Each row of a before or after table is a point. The points were changed in one or more steps. Then noise was added and the rows were shuffled. The steps act on columns, c1 being the first. Write out the steps. A step turns or swaps two columns, mirrors them in a line or flattens them onto one, adds a multiple of one to another, or multiplies or shifts one. Angles are multiples of 10 degrees, from the lower column toward the higher: turns from -170 to 170, lines from 10 to 170 but not 90. Use the fewest steps. Two steps may share a column if one is a turn and the other turns, adds or multiplies; they go together, in the order done. Otherwise the lowest column goes first.

Before (14 x 2)
[[-34  15]
 [-32 -57]
 [-33 -61]
 [  8 -30]
 [-51  76]
 [ 36  11]
 [-60   8]
 [ 21 -58]
 [  2  12]
 [-69 -20]
 [ 36  35]
 [ -3   2]
 [-38 -67]
 [ 72  -5]]
After (14 x 2)
[[  1  -3]
 [  2   3]
 [ -5   3]
 [ 20 -16]
 [ 48 -24]
 [-46  25]
 [ -1   6]
 [-28  20]
 [ 15  -8]
 [ 53 -37]
 [ 15 -13]
 [-69  42]
 [-43  27]
 [ -1   0]]
Steps: flatten c1 and c2 onto the line at 150 degrees

Before (14 x 4)
[[ -32   -4   15   -4]
 [ -20   29   14   29]
 [   7  -80  -13   13]
 [  10   37    5  -77]
 [ -35   40   17   33]
 [ -21  -15  -15   27]
 [  17   42   23   24]
 [   5    3    0   22]
 [ -10   10  -11  -80]
 [-107  -12   56   23]
 [   8  -13  -12   26]
 [  -8  -15   -9   14]
 [  23   -2    1   -4]
 [   0  -20    2    9]]
After (14 x 4)
[[  2 -18  13   4]
 [  1 -21  -2  -3]
 [ 34  -1   3  -5]
 [-20   1 -12  -5]
 [ -5  25 -27  42]
 [ 11 -28  25  15]
 [-14 -75  10 -30]
 [ 39  20   2  49]
 [  3  49  17 -65]
 [ 23  10  -3  41]
 [ -3  -8  -2  23]
 [-14 -24   6  15]
 [121 -20   6  14]
 [ -7  70 -10 -50]]
Steps: turn c1 and c3 by -150 degrees; turn c2 and c4 by 30 degrees

Before (8 x 6)
[[ 19  16  46 -40  -8   3]
 [ 46  27 -11  -4  56  10]
 [ 63 -41  24 -34  36 -52]
 [ 10 -20 -27  42  43 -62]
 [ 76   8  -4  48 -40 -58]
 [ 28 -13 -20   9  60  30]
 [ -9 -83 -15 -46 -29 -49]
 [ 58 -26  53 -17  44  44]]
After (8 x 6)
[[ 20  -6   1  73  88 -31]
 [-42 -43  24  12  71 -76]
 [  6  22 -17 -22 113 -42]
 [ 21   0   1 -29 125 -16]
 [ 35   8  -2  43 -79 -97]
 [ -2 -45  25 -65  88 -42]
 [-31  -6   5 -23 -17 -16]
 [-58 -53  35  28 -60 -12]]
Steps: turn c1 and c6 by -70 degrees; turn c1 and c4 by -70 degrees; flatten c2 and c3 onto the line at 150 degrees; multiply c5 by 2

Before (11 x 9)
[[ 21  23  33  31 -32  46  -1 -32 -42]
 [ 35  51  63  21  38  27   4  28 -38]
 [ 14 -42 105  69 -17 -41  56 -41  27]
 [ -2  79  40  44 -14 -20 -28  23 -44]
 [  3 -16  83  -4   8  -1   1   5 -39]
 [-31 -33 -11  41  33 -21  -2   6  -8]
 [ -6  -9 -41  48  11 -36  81  75 -85]
 [ 70  24  55  57  -4 -30 -30  17 -55]
 [ 16  67 -18 -64  90 -12 -29 -28 -29]
 [-33  32  43 -47 -60  28  19   3  83]
 [-33  14   9  -5  -6   8   4 -22 -23]]
After (11 x 9)
[[ -39   -1   80   -3    6  -60    2    3    3]
 [ -65    5   57   54   -3  -87  -33   27  -57]
 [ -84  -14  -40   45    9  -96   78  120   20]
 [ -19   -3    9   -3   -8  -52    2  -36   36]
 [  -4   -1  -11   41   33  -78    3   11   34]
 [ -46    3   42   41  -13  -81  -39   39    9]
 [ -45    0   32   27  -29  -13   -7  -51  -13]
 [ -30    6  -19  -65   88  -71  -42  -46  -11]
 [ -44    2   64   20   36  -34   -3   46  -28]
 [  89   -5   45  -46  -60  -30   13    4   15]
 [  24  -11  104   68  -20 -102   60  -67  -17]]
Steps: turn c1 and c9 by -100 degrees; flatten c2 and c7 onto the line at 100 degrees; shift c6 by -60; multiply c8 by 1.6

Before (8 x 11)
[[ 75 -37 -19 -31   8  -2 -49  14 -60 -66  62]
 [-51 -30 -22  -7 -15   8 121 -28 -73  19 -17]
 [-32 -28  38 -25  45  -4  10  46  26  35  52]
 [-39 -53   2   1  15  10  36  49  86  60  72]
 [ 70 -32  21 -34 -15  16  20  15 -48  20  32]
 [  2 -10 -13   5  11  23  74 -20 -43 -28 -45]
 [-37  -4  24   5 -10  35   7  26  29  -8  86]
 [ 53 -34  21 -37 -29 -32  -9 -11 -29 -31  30]]
After (8 x 11)
[[ 81 -13 -21  15  63  12 -26  44 -62 -65  12]
 [ 73 -10  21  -5  38  -1  28  -5 -49  19  26]
 [-34   7  38  17  65 -19  22  26  28  31 -24]
 [-27   6  23  59  58  15  35  11  34  -6  28]
 [ 60 -13  15 -10  33 -21 -23   0 -27 -27  41]
 [-48   8 -26 -13 -16 -29  67 -97 -74  18  12]
 [ -2   2 -13 -26 -37  -2  52 -62 -46 -28 -19]
 [-30   8  -1  45  56 -12  56  20  83  70   7]]
Steps: flatten c1 and c2 onto the line at 170 degrees; turn c4 and c11 by -40 degrees; turn c5 and c11 by -70 degrees; turn c7 and c8 by -40 degrees; turn c6 and c7 by 30 degrees
